Each row of a before or after table is a point. One or more steps were done to the points. Then noise was added and the rows were shuffled. The steps act on how far a point lies along the listed directions, d1 being the first. Write out the steps. A step turns or swaps two directions, mirrors them in a line or flattens them onto one, adds a multiple of one to another, or multiplies one. Angles are multiples of 10 degrees, from the lower direction toward the higher: turns from -170 to 170, lines from 10 to 170 but not 90. Use the fewest steps. Two steps may share a direction if one is a turn and the other turns, adds or multiplies; they go together, in the order done. Otherwise the lowest direction goes first.

Directions:
(1): [  9 -61]
(2): [61  9]
Before (9 x 2)
[[-72  42]
 [-30 -28]
 [-16 -21]
 [ 12  34]
 [ 46  -9]
 [ 95 -20]
 [ 23 -10]
 [-60 -38]
 [-15  26]]
After (9 x 2)
[[ 31 -12]
 [ 44  89]
 [-27   0]
 [-42 -18]
 [ 18 -24]
 [  2  23]
 [ 19  39]
 [-67 -25]
 [-11 -83]]
Steps: mirror d1 and d2 in the line at 110 degrees

Directions:
(1): [28  0 95 14 28 -4]
(2): [-51  50  26 -71  -4  -9]
(3): [-58 -76   7  -8  33 -21]
(4): [ 59 -15 -24 -62  50 -13]
(5): [ 15 -45  21 -40 -56  58]
(6): [-20  16  -9   9  57  82]
Before (14 x 6)
[[  9 -35  13  51 -15  15]
 [-44 -65 -77 -32  12 -27]
 [-10 -40 -20 -28  -2  19]
 [-18   1 -28   4  15  51]
 [-24 -36   7  16 -58 -35]
 [ -7  14  42 -11  29 -19]
 [-11  36 -29   6  -2  35]
 [-28 -27   8 -35   6 -51]
 [-18   4  -1 -22  21 -70]
 [ 43  -7  -2  30 -29  16]
 [ -2  -3  15 -22  21 -74]
 [  0 -12 -27 -19  -3  35]
 [-26 -48 -17 -11  -2 -67]
 [ 29 -28  16  39 -36   9]]
After (14 x 6)
[[  4   5   0  17 -18 -52]
 [-34 -28  -1  68   5   7]
 [-19   1   2  95 -32  16]
 [ 38  44  -2 -50  14  38]
 [-21  34   1  46   0  68]
 [ 38  34  -7 -12  -8  69]
 [-16 -20   7  -4 -10 -39]
 [ 23  34 -14   8  18 -11]
 [ 36   7   2 -64   3  55]
 [  4   8  -9   5  18 -30]
 [ 13   7   1 -49   1  -1]
 [ 58  50 -16  -5 -10  26]
 [-34  -9  -4  88  -5  24]
 [ 33   9   5 -68  -6  46]]
Steps: multiply d1 by 0; add 1 times d2 to d4; multiply d3 by -1; turn d5 and d6 by 160 degrees

Directions:
(1): [-86  -9 -42 -21  16 -56 -10 -77 -38 -25  -8]
(2): [ 35 -10  47 -82  10 -36 -20  17 -72  37 -46]
(3): [ 53  44 -25  67  70 -23 -62 -17 -35  15   6]
Before (11 x 11)
[[-12  -2   5   4  -4   3   6 -10   5   0   4]
 [  7  -4   6   9 -13  14   9  12  15   0   5]
 [-38  -6  -8  -6   3 -19   1 -22  -8  -6  -2]
 [ -7   6 -10  11   5  -4  -4  -7   2  -6   3]
 [-18   1  -6 -13   1 -15   3 -20  -9  -6  -1]
 [  9   3   1  10   3  14   3  15  10   0   9]
 [  6   8  -3  12   6   1  -2  -4  10  -4   4]
 [  1   6  -4   2   2   1  -2   0  -5   3   2]
 [-11   1  -4  -9  -4 -10  -4  -3  -2 -11   4]
 [ 19  -2  11  -6  -6   8   3  18  -1   2  -1]
 [ 14  -1   9  -1  -1  10  -7  10   3   3  -2]]
After (11 x 11)
[[ 36  -1  21  14 -19  33  13  38  27   9   7]
 [-30   0 -15 -11   1 -22  -7 -21  -9 -17   3]
 [-20  -3   2   1  -3  -2   5 -17   1  -2   3]
 [ 39   2  20   7  -5  26  -5  31  15  10   1]
 [-95 -11 -37 -17  15 -56  -7 -74 -32 -23  -6]
 [  0   5  -3  -2   1   0  -1   0  -6   3   1]
 [ 51   5  22  11  -9  30   5  44  16   9   5]
 [-58  -1 -28 -17  11 -40  -3 -57 -25 -19  -2]
 [-22   0 -10  -5   3 -14  -3 -16  -8  -8  -3]
 [ 10   4   6   0   0   3   2   4   8   0   0]
 [ 36   3  19   8  -5  31   8  42  20  10   8]]
Steps: multiply d1 by 3; flatten d2 and d3 onto the line at 50 degrees

Directions:
(1): [-71  45 -67 -11   2   4 -40  27  49  32  -3  13  52   2  43  -1 -32  18
 -58 -24]
(2): [ 15   8 -38  10 -21  32  23  14  33 -58 -34 -32 -16  48 -24  95 -30  50
  24 -29]
(3): [-25  57  85  32 -19 -44 -17  -4  34  28  23  22 -41  66  15  35 -36 -31
   6  11]
Before (8 x 20)
[[ 15  -9 -45 -12  10  20   2  10 -14 -33 -15 -10  15 -17  -1   5   9  33
   15 -20]
 [-48  58  40  15 -13 -34 -18  11  56  13  -4   3 -19  76  19  51 -35  -7
  -19 -11]
 [-55  77  27  12  -6 -15 -29  18  61  43  43  20  -8  21  39   9 -44  -8
  -36  14]
 [-12  23   6   5   5 -11  -2   3  18  11  16  10  -5   6  24  13 -22  -1
    5   2]
 [ 26   3 -24  -3  -7  10  10   5 -15   1 -16  -7   6  -2  -7 -10   3  -2
   -5   8]
 [-61  53 -49   9  -7 -12 -32  19  59  22   0   3  27  33  35   8 -35  17
  -40  -4]
 [  6 -17 -27 -13   6  14   4   1  -4  -3  -8  -6  17 -17  12 -18   7  11
   -5 -15]
 [ 18 -35 -15  -4   2  26  24 -11 -15 -17  -9 -19   0  -9 -35   3  10  16
   17 -10]]
After (8 x 20)
[[ 39 -56  28 -22  25 -12  24 -19 -60   0  -4  -5  -4 -48 -17 -71  63 -28
    9  21]
 [ 14 -12  -6  -9  19   3  11  -6 -13   0  15   4   4 -32  13 -17   5  -5
   12  10]
 [-11 -11   8  -6  18 -27 -17 -14 -22  41  28  11  14 -36  20 -93  38 -37
  -20  39]
 [-12  44  33  10  -3 -27 -22   1  10   9  12  16 -12  28  18  12 -19  -5
   10  -8]
 [ 17 -34 -17 -24  28  22   9  -3 -33  16  34  -1  19 -88   4 -85  37  -4
  -16  32]
 [-15  17   2   1  -1  -5 -12   3  20  10   5   4   3  17  24   2 -12   0
  -11 -14]
 [ 11  26  -6   7 -16  -2   0   5   2  14 -11   1  -1  22   4   3 -16 -10
  -11   8]
 [-14  18  30  17 -11   1   6  -3  22   0   6  -2 -16  43 -18  33 -22   5
   10  -8]]
Steps: turn d2 and d3 by 140 degrees; turn d1 and d2 by -70 degrees
